Rows are points. Two turns around zero, p and q, are shown by what they do to some points. Write where each new point lands after one turn and then the other. Backwards means that the second turn is done in reverse. Each puzzle has new turns, and all numbers are rounded.

Turn p:
-0.17, +0.19 -> +0.18, +0.18
-0.26, +0.08 -> +0.06, +0.26
+0.60, +0.26 -> +0.29, -0.58
+0.03, -0.58 -> -0.58, -0.06
-0.21, +0.06 -> +0.05, +0.21
Turn q:
-0.24, +0.60 -> -0.40, -0.51
+0.22, -0.23 -> +0.09, +0.31
-0.11, -0.45 -> +0.44, +0.13
+0.13, +0.08 -> -0.13, +0.07
Where do these land?
q, then p: +0.64, +0.22 -> +0.41, +0.54
p, then q backwards: -0.25, +0.09 -> +0.18, -0.19
q, then p: -0.42, -0.19 -> -0.24, -0.39
q, then p: +0.03, -0.12 -> +0.09, -0.08

Turn p:
+0.39, +0.38, +0.29 -> -0.12, +0.50, +0.34
+0.04, +0.39, +0.11 -> +0.03, +0.41, -0.01
-0.16, +0.11, +0.08 -> -0.05, +0.11, -0.17
-0.11, -0.68, +0.06 -> -0.29, -0.63, -0.01
-0.16, -0.20, -0.54 -> +0.43, -0.39, -0.14
Turn q:
+0.16, -0.57, +0.17 -> +0.26, +0.15, -0.54
-0.05, -0.17, -0.17 -> -0.06, +0.22, -0.08
+0.29, +0.08, -0.09 -> +0.25, +0.07, +0.17
-0.40, +0.66, +0.09 -> -0.45, -0.45, +0.45
Where do these land?
q, then p: -0.13, +0.00, +0.10 -> +0.03, -0.13, -0.09
q, then p: +0.37, -0.09, +0.29 -> +0.11, -0.14, +0.44
p, then q backwards: +0.18, -0.38, +0.03 -> -0.13, +0.38, +0.14
q, then p: -0.35, +0.43, -0.75 -> -0.53, +0.51, -0.57
q, then p: -0.07, +0.05, +0.33 -> +0.01, -0.34, +0.03

Turn p:
+0.10, +0.40, +0.01, +0.48, +0.08, -0.02 -> -0.02, -0.41, -0.23, +0.40, +0.14, -0.05
-0.29, -0.18, +0.18, -0.31, -0.46, +0.08 -> -0.09, +0.53, +0.14, -0.19, +0.31, +0.14
-0.20, +0.01, +0.10, -0.49, +0.06, +0.27 -> +0.32, +0.16, +0.15, -0.42, +0.19, +0.00
-0.47, -0.57, -0.35, +0.31, +0.38, -0.36 -> -0.57, -0.28, +0.70, -0.03, -0.34, -0.18
-0.25, +0.30, -0.27, -0.04, -0.09, -0.25 -> -0.33, -0.15, -0.16, -0.19, +0.23, -0.23
+0.57, +0.21, -0.35, +0.37, -0.29, +0.38 -> -0.01, -0.28, -0.57, +0.20, -0.12, +0.63
+0.28, -0.28, +0.57, -0.19, -0.40, -0.53 -> -0.05, +0.84, -0.13, +0.33, -0.19, -0.29
-0.11, +0.08, -0.19, -0.14, +0.48, +0.39 -> +0.34, -0.43, +0.20, -0.33, -0.01, +0.07
+0.37, +0.03, +0.30, +0.01, +0.24, +0.04 -> +0.41, +0.01, -0.09, +0.23, -0.22, -0.09
Turn q:
+0.26, +0.08, +0.09, -0.28, -0.35, -0.37 -> +0.30, +0.48, +0.01, -0.25, -0.02, -0.19
+0.10, +0.48, -0.07, +0.01, -0.31, +0.06 -> +0.30, +0.14, -0.32, +0.20, +0.20, -0.23
+0.10, -0.14, -0.37, +0.24, +0.78, -0.04 -> -0.41, -0.68, +0.24, -0.29, +0.18, -0.18
-0.25, +0.05, +0.25, -0.03, +0.17, +0.06 -> -0.19, +0.07, +0.16, +0.21, +0.14, +0.18
+0.29, +0.17, +0.11, -0.54, -0.34, +0.15 -> +0.48, +0.36, -0.22, -0.21, +0.22, +0.25
-0.71, -0.14, +0.45, +0.20, -0.11, +0.02 -> -0.41, +0.28, +0.16, +0.60, -0.27, +0.27
-0.15, +0.01, -0.22, -0.22, -0.43, +0.02 -> +0.03, +0.27, -0.45, -0.06, -0.16, +0.05
+0.35, -0.51, -0.24, +0.61, +0.59, +0.10 -> -0.11, -0.92, +0.42, -0.20, -0.29, -0.14
Where do these land?
p, then q backwards: -0.39, +0.12, -0.52, +0.06, -0.05, +0.04 -> -0.07, -0.14, -0.29, -0.14, +0.56, +0.03
q, then p backwards: -0.13, +0.50, +0.01, +0.01, -0.31, +0.04 -> +0.19, +0.29, +0.41, +0.04, -0.23, -0.15
q, then p: -0.43, -0.52, +0.09, -0.11, +0.52, -0.13 -> +0.15, +0.24, +0.53, -0.13, +0.62, +0.05
p, then q: +0.08, +0.19, +0.23, +0.52, +0.09, +0.12 -> +0.01, -0.44, +0.23, +0.13, -0.33, -0.12
p, then q: +0.28, +0.38, +0.10, -0.52, -0.25, +0.16 -> +0.11, -0.20, -0.33, -0.47, +0.41, -0.20
p, then q: -0.25, -0.03, -0.33, +0.50, +0.50, +0.16 -> -0.06, +0.01, +0.39, +0.02, -0.58, +0.45
p, then q: +0.42, -0.45, +0.48, -0.27, -0.30, +0.10 -> +0.55, -0.03, -0.31, +0.35, +0.39, -0.31
p, then q: +0.41, -0.19, -0.07, -0.19, -0.20, -0.49 -> -0.04, +0.31, -0.53, +0.14, -0.02, -0.35

Turn p:
-0.12, -0.07, +0.20, -0.08, -0.92, -0.13, -0.21, -0.08, +0.22 -> -0.65, +0.12, -0.39, +0.23, -0.39, -0.23, -0.05, -0.31, -0.28
-0.31, -0.04, +0.41, +0.54, -0.08, +0.14, -0.18, -0.35, -0.15 -> -0.06, -0.25, +0.06, +0.36, +0.08, -0.31, -0.09, -0.54, +0.39
-0.43, -0.43, +0.16, +0.23, +0.00, -0.22, -0.08, -0.38, +0.02 -> -0.26, -0.46, -0.05, +0.31, +0.07, +0.02, -0.43, -0.15, +0.23
+0.70, +0.09, -0.12, -0.05, +0.17, -0.18, +0.27, +0.22, -0.15 -> +0.26, +0.27, +0.46, +0.00, -0.11, -0.05, +0.18, +0.49, -0.28
+0.26, +0.18, -0.11, -0.02, +0.26, +0.23, -0.06, +0.32, -0.39 -> +0.40, +0.30, +0.28, -0.23, +0.26, -0.03, +0.12, -0.05, -0.16
+0.08, +0.11, -0.19, +0.12, +0.30, +0.05, +0.51, +0.55, -0.12 -> +0.16, +0.38, +0.30, +0.04, +0.34, +0.41, +0.31, +0.29, +0.08
+0.09, -0.12, -0.09, -0.10, -0.65, +0.24, -0.06, -0.70, +0.50 -> -0.19, -0.40, -0.39, +0.14, -0.87, +0.02, +0.09, -0.30, -0.17
-0.14, -0.29, +0.18, +0.26, +0.22, +0.23, -0.28, +0.04, +0.36 -> -0.22, -0.17, +0.21, -0.29, -0.09, +0.09, -0.15, -0.27, +0.44
+0.25, +0.41, -0.62, -0.11, +0.56, -0.35, -0.02, +0.52, -0.23 -> +0.60, +0.64, +0.06, -0.29, +0.29, +0.14, -0.19, +0.63, -0.01
+0.05, +0.66, -0.22, -0.38, +0.36, -0.19, +0.30, +0.26, +0.01 -> +0.36, +0.30, -0.30, -0.20, +0.26, +0.02, +0.36, +0.63, +0.03
-0.24, -0.25, -0.17, -0.43, -0.73, +0.17, -0.03, -0.40, +0.04 -> -0.27, -0.30, -0.55, +0.14, -0.31, +0.17, -0.05, -0.35, -0.56
-0.19, -0.25, +0.57, +0.03, +0.50, +0.00, -0.16, +0.01, -0.11 -> -0.16, -0.40, +0.32, -0.21, +0.47, -0.25, -0.10, -0.05, +0.29
Turn q:
+0.42, +0.70, +0.34, +0.51, -0.53, -0.44, +0.12, +0.22, +0.32 -> +0.08, +0.00, +0.43, +0.29, -0.03, +0.40, +0.19, +0.94, +0.56
-0.36, -0.22, -0.37, -0.16, -0.19, +0.17, -0.39, +0.35, -0.33 -> -0.22, -0.54, -0.12, -0.06, -0.22, -0.20, -0.14, -0.06, -0.57
-0.31, -0.02, -0.34, -0.26, +0.28, +0.17, +0.02, +0.43, -0.35 -> -0.12, -0.16, -0.24, -0.41, -0.23, -0.49, +0.06, -0.02, -0.37
-0.14, -0.49, -0.35, -0.03, -0.11, -0.30, +0.27, +0.40, -0.22 -> +0.26, -0.36, -0.39, +0.09, -0.15, -0.17, +0.49, -0.01, -0.35
-0.52, +0.22, -0.11, -0.09, +0.38, +0.14, -0.06, -0.75, +0.25 -> -0.41, +0.50, -0.34, +0.21, -0.03, -0.20, -0.52, -0.39, +0.30
-0.14, -0.10, +0.24, -0.37, +0.10, -0.17, -0.03, +0.37, -0.07 -> +0.10, -0.41, +0.04, -0.23, +0.10, -0.35, +0.12, -0.08, +0.15
+0.13, -0.45, -0.14, -0.35, +0.21, +0.28, -0.17, -0.49, +0.29 -> -0.01, +0.12, -0.31, -0.12, +0.36, +0.30, -0.30, -0.63, -0.08
+0.23, -0.11, +0.57, +0.45, -0.07, +0.16, -0.03, -0.17, +0.14 -> -0.05, +0.24, +0.59, +0.26, +0.28, +0.25, +0.18, -0.11, +0.11
+0.31, +0.09, -0.07, +0.21, +0.06, -0.38, -0.11, +0.27, -0.29 -> +0.38, -0.05, +0.11, +0.05, +0.10, -0.15, +0.04, +0.48, -0.21
+0.55, +0.33, +0.23, +0.42, -0.11, -0.04, +0.34, +0.14, +0.45 -> +0.03, +0.34, +0.24, -0.05, +0.20, +0.47, +0.39, +0.52, +0.36
-0.18, +0.06, +0.00, -0.33, -0.01, +0.42, +0.04, -0.76, -0.19 -> -0.05, +0.32, -0.01, -0.04, -0.37, +0.11, -0.52, -0.63, +0.10
Where do these land?
p, then q backwards: -0.16, -0.18, -0.20, -0.06, +0.72, +0.16, +0.59, -0.51, +0.32 -> +0.41, +0.02, +0.13, -0.29, -0.80, -0.46, +0.03, +0.37, +0.29
q, then p: +0.25, -0.24, +0.40, +0.24, -0.16, -0.05, +0.56, +0.35, +0.24 -> -0.11, -0.22, +0.25, +0.18, -0.01, +0.32, +0.73, +0.26, +0.09
q, then p: -0.18, +0.30, +0.43, -0.37, +0.11, +0.67, -0.39, -0.05, -0.29 -> -0.43, -0.49, -0.44, -0.21, +0.16, -0.61, -0.22, -0.12, -0.11
p, then q backwards: +0.31, +0.24, +0.10, -0.23, +0.14, +0.09, -0.29, +0.19, +0.56 -> -0.01, +0.44, -0.05, -0.25, +0.18, +0.27, +0.42, +0.36, -0.09
q, then p backwards: +0.33, +0.18, +0.01, +0.47, -0.02, +0.33, +0.04, -0.17, -0.30 -> +0.49, -0.14, -0.31, +0.11, -0.13, -0.07, +0.12, +0.42, -0.10
q, then p: +0.18, -0.16, +0.05, +0.48, -0.50, -0.12, -0.61, +0.07, -0.01 -> -0.06, +0.02, +0.66, +0.02, +0.39, -0.04, -0.07, -0.53, +0.22
p, then q backwards: -0.24, +0.08, -0.05, +0.49, -0.25, -0.48, -0.02, +0.12, +0.19 -> -0.32, +0.39, -0.01, +0.24, +0.03, -0.14, +0.01, -0.50, +0.26
q, then p: -0.12, -0.27, -0.28, -0.33, +0.12, +0.11, +0.44, +0.40, -0.38 -> +0.04, -0.10, -0.15, +0.35, -0.07, +0.16, +0.00, +0.33, -0.71
p, then q: +0.12, +0.02, -0.11, -0.34, +0.39, -0.33, -0.23, -0.17, -0.08 -> +0.26, -0.42, -0.03, -0.26, +0.30, -0.11, -0.05, +0.14, -0.23
p, then q: -0.49, +0.05, -0.34, -0.35, -0.54, -0.40, -0.10, -0.24, -0.26 -> -0.07, +0.11, -0.29, +0.19, -0.17, -0.16, -0.34, +0.32, -0.81

Turn p:
+0.09, +0.06, +0.08, -0.02, -0.47, +0.35, +0.06, -0.29, +0.06, +0.12, +0.61 -> +0.31, -0.29, +0.52, +0.10, -0.22, +0.21, +0.36, -0.03, -0.20, +0.12, -0.31
-0.20, +0.13, -0.14, -0.12, +0.09, +0.18, -0.18, +0.02, +0.48, +0.09, +0.46 -> +0.38, +0.03, +0.18, -0.18, -0.48, +0.06, -0.04, +0.06, +0.29, -0.04, -0.28
+0.47, -0.24, -0.66, +0.20, +0.12, -0.04, +0.54, +0.47, +0.20, -0.32, -0.17 -> +0.08, -0.56, -0.91, -0.17, +0.03, -0.09, -0.06, +0.17, -0.23, -0.43, -0.07
-0.26, +0.31, +0.29, -0.28, -0.43, -0.21, -0.28, +0.05, -0.11, -0.30, -0.07 -> -0.48, +0.29, +0.20, +0.16, -0.37, -0.21, +0.20, +0.09, -0.07, +0.34, +0.03
+0.08, +0.31, +0.02, -0.18, +0.05, -0.40, -0.45, -0.39, -0.34, +0.08, -0.21 -> -0.29, +0.57, +0.21, -0.12, +0.16, -0.23, -0.15, -0.38, -0.26, +0.17, -0.08
-0.26, -0.45, -0.20, +0.22, -0.13, +0.47, -0.29, -0.14, +0.12, -0.13, +0.42 -> +0.28, -0.15, +0.40, +0.21, -0.42, +0.31, +0.02, -0.02, +0.01, -0.57, +0.09
+0.29, -0.11, +0.03, +0.50, +0.54, +0.04, +0.57, -0.01, +0.24, -0.30, -0.35 -> +0.12, -0.25, -0.53, -0.02, +0.64, -0.28, +0.19, +0.14, +0.33, -0.48, +0.01
-0.27, -0.04, +0.40, -0.64, -0.04, -0.43, -0.13, -0.40, -0.22, +0.32, -0.53 -> -0.68, +0.50, +0.15, +0.19, +0.31, +0.26, -0.29, -0.29, +0.19, +0.53, -0.14
+0.53, -0.04, -0.36, +0.40, +0.48, +0.69, +0.53, +0.54, +0.11, -0.14, -0.44 -> +0.45, -0.29, -0.73, -0.20, +0.53, +0.05, +0.00, +0.79, -0.16, -0.52, +0.12
+0.03, -0.03, +0.51, -0.44, +0.16, -0.56, -0.27, +0.08, -0.45, +0.07, -0.01 -> -0.64, +0.12, +0.31, -0.35, +0.15, -0.11, -0.23, -0.23, +0.08, +0.46, +0.28
-0.42, +0.24, +0.02, -0.09, +0.00, -0.28, +0.13, -0.01, -0.45, +0.15, +0.00 -> -0.08, +0.30, -0.11, -0.04, -0.02, +0.14, +0.20, -0.33, +0.01, +0.41, +0.33
-0.08, -0.14, +0.01, +0.46, -0.36, +0.18, -0.22, +0.09, +0.35, +0.37, +0.28 -> +0.56, -0.27, +0.30, +0.43, -0.27, -0.10, -0.21, +0.02, +0.01, +0.02, +0.03
Turn q:
-0.07, -0.09, +0.07, -0.14, -0.41, +0.04, +0.22, -0.06, -0.14, +0.23, +0.26 -> -0.18, +0.34, +0.16, +0.17, -0.12, +0.10, -0.06, +0.37, +0.08, +0.10, -0.12
+0.20, +0.11, +0.82, +0.19, +0.33, +0.28, +0.32, -0.19, +0.29, +0.24, +0.37 -> -0.17, +0.45, +0.05, -0.31, +0.19, -0.62, +0.58, +0.21, -0.28, +0.32, +0.26
-1.27, -0.19, -0.21, +0.19, -0.02, -0.02, +0.37, +0.00, -0.32, +0.31, -0.41 -> -0.24, -0.30, +0.72, +0.54, +0.28, +0.06, -0.52, -0.31, +0.01, +0.75, -0.51
+0.20, -0.11, -0.05, -0.67, +0.17, -0.17, +0.01, -0.37, -0.15, -0.23, -0.15 -> +0.05, -0.26, -0.06, -0.15, -0.49, -0.13, -0.36, +0.23, -0.44, -0.27, +0.02
+0.08, +0.13, -0.10, +0.32, +0.21, +0.14, +0.33, -0.37, -0.22, -0.20, +0.20 -> -0.08, -0.12, +0.22, +0.03, +0.09, +0.08, +0.51, +0.06, -0.41, -0.11, -0.21
+0.18, -0.01, +0.28, +0.00, -0.16, +0.30, +0.45, +0.72, +0.05, -0.42, -0.60 -> +0.68, +0.34, +0.09, -0.36, +0.26, -0.40, -0.19, -0.21, +0.28, -0.20, -0.59
+0.25, -0.17, -0.16, +0.19, +0.28, -0.37, -0.01, +0.73, -0.15, +0.30, +0.02 -> +0.69, -0.09, -0.33, +0.49, +0.12, -0.06, +0.11, +0.03, +0.31, +0.17, +0.15
+0.12, +0.00, -0.08, +0.35, +0.10, +0.19, -0.45, +0.03, -0.12, +0.30, -0.29 -> +0.04, +0.04, -0.30, +0.10, +0.51, +0.26, -0.12, -0.26, -0.14, +0.02, +0.23
+0.25, +0.05, -0.25, +0.24, -0.06, -0.46, +0.35, +0.04, +0.14, +0.14, -0.08 -> +0.21, -0.06, -0.36, +0.12, -0.23, +0.16, +0.31, -0.01, +0.05, +0.28, -0.35
+0.07, -0.05, -0.32, -0.92, -0.13, +0.26, +0.37, -0.14, +0.31, -0.25, +0.05 -> -0.05, -0.30, +0.16, -0.59, -0.39, -0.06, -0.37, +0.69, +0.10, -0.20, -0.28
-0.28, +0.52, -0.22, +0.31, -0.10, -0.08, -1.17, -0.23, -0.17, -0.03, +0.19 -> -0.76, -0.24, -0.25, +0.38, +0.23, +0.39, -0.02, -0.58, +0.17, -0.49, +0.58
+0.27, -0.22, +0.08, +0.04, +0.08, +0.10, -0.22, -0.39, +0.19, -0.24, +0.35 -> -0.08, +0.05, +0.10, -0.33, -0.21, +0.19, +0.30, +0.05, -0.22, -0.16, +0.43
+0.00, +0.02, +0.13, -0.09, -0.29, -0.21, -0.58, +0.23, +0.27, -0.14, +0.08 -> -0.11, +0.15, -0.18, -0.07, -0.23, +0.05, -0.16, -0.29, +0.47, -0.20, +0.38
Where do these land?
q, then p backwards: -0.27, -0.12, +0.41, -0.11, -0.20, +0.38, +0.02, +0.30, -0.36, +0.44, -0.57 -> +0.26, +0.14, +0.11, +0.05, +0.18, -0.19, -0.45, -0.21, +0.08, +0.61, -0.63
p, then q: +0.12, +0.13, -0.07, +0.03, +0.63, -0.15, -0.29, -0.41, +0.01, +0.07, +0.48 -> -0.24, -0.02, -0.25, -0.43, -0.49, -0.41, -0.18, +0.06, -0.35, -0.25, +0.05
q, then p: -0.31, -0.17, +0.00, +0.22, -0.33, -0.59, -0.11, +0.01, +0.14, +0.03, -0.18 -> +0.37, +0.17, +0.25, +0.55, +0.05, +0.05, -0.01, -0.11, -0.14, +0.04, -0.36
p, then q: -0.17, +0.12, -0.17, +0.32, -0.09, -0.18, -0.67, -0.09, -0.04, -0.53, -0.01 -> -0.36, +0.17, +0.08, +0.30, -0.52, -0.07, +0.26, -0.36, +0.14, -0.34, -0.30
p, then q: +0.04, -0.24, +0.60, +0.01, -0.37, -0.13, -0.20, +0.12, +0.01, -0.26, -0.10 -> -0.02, +0.22, +0.34, +0.28, -0.07, -0.15, +0.09, -0.36, +0.25, +0.45, +0.19
p, then q: +0.27, +0.28, -0.27, -0.37, +0.23, +0.45, +0.21, -0.23, +0.55, +0.33, +0.17 -> +0.44, +0.00, -0.51, -0.48, +0.30, -0.11, -0.52, +0.01, -0.11, -0.20, -0.23
q, then p: -0.23, -0.30, +0.06, +0.29, -0.27, -0.02, +0.09, -0.41, -0.35, -0.29, -0.18 -> -0.09, +0.34, +0.40, +0.27, +0.39, +0.06, +0.36, +0.16, -0.16, +0.09, +0.14
p, then q: +0.15, +0.35, +0.07, +0.20, -0.20, -0.47, -0.05, -0.13, -0.26, -0.27, -0.18 -> -0.20, -0.23, -0.01, +0.53, -0.29, -0.06, +0.13, -0.07, -0.21, +0.23, -0.24
q, then p: -0.37, +0.17, +0.25, +0.49, -0.04, -0.24, +0.08, +0.13, +0.06, -0.42, +0.01 -> -0.07, +0.05, +0.04, +0.38, +0.40, -0.08, +0.30, -0.30, +0.30, +0.07, -0.37
q, then p: -0.36, -0.25, +0.13, -0.74, -0.25, +0.18, +0.49, +0.45, -0.29, +0.10, -0.34 -> -0.27, +0.26, +0.22, +0.09, -0.01, -0.79, -0.73, +0.31, -0.06, +0.21, +0.15
q, then p backwards: +0.49, +0.15, -0.49, -0.14, +0.23, +0.43, +0.14, +0.09, +0.16, +0.50, +0.76 -> +0.08, +0.10, +0.43, +0.00, +0.16, +0.76, +0.60, +0.54, -0.04, -0.35, -0.26
p, then q: +0.64, -0.11, -0.52, -0.20, +0.66, +0.34, +0.29, +0.17, +0.37, +0.31, +0.16 -> +0.62, -0.38, -0.26, -0.47, -0.01, +0.08, -0.67, +0.21, -0.10, -0.53, +0.25
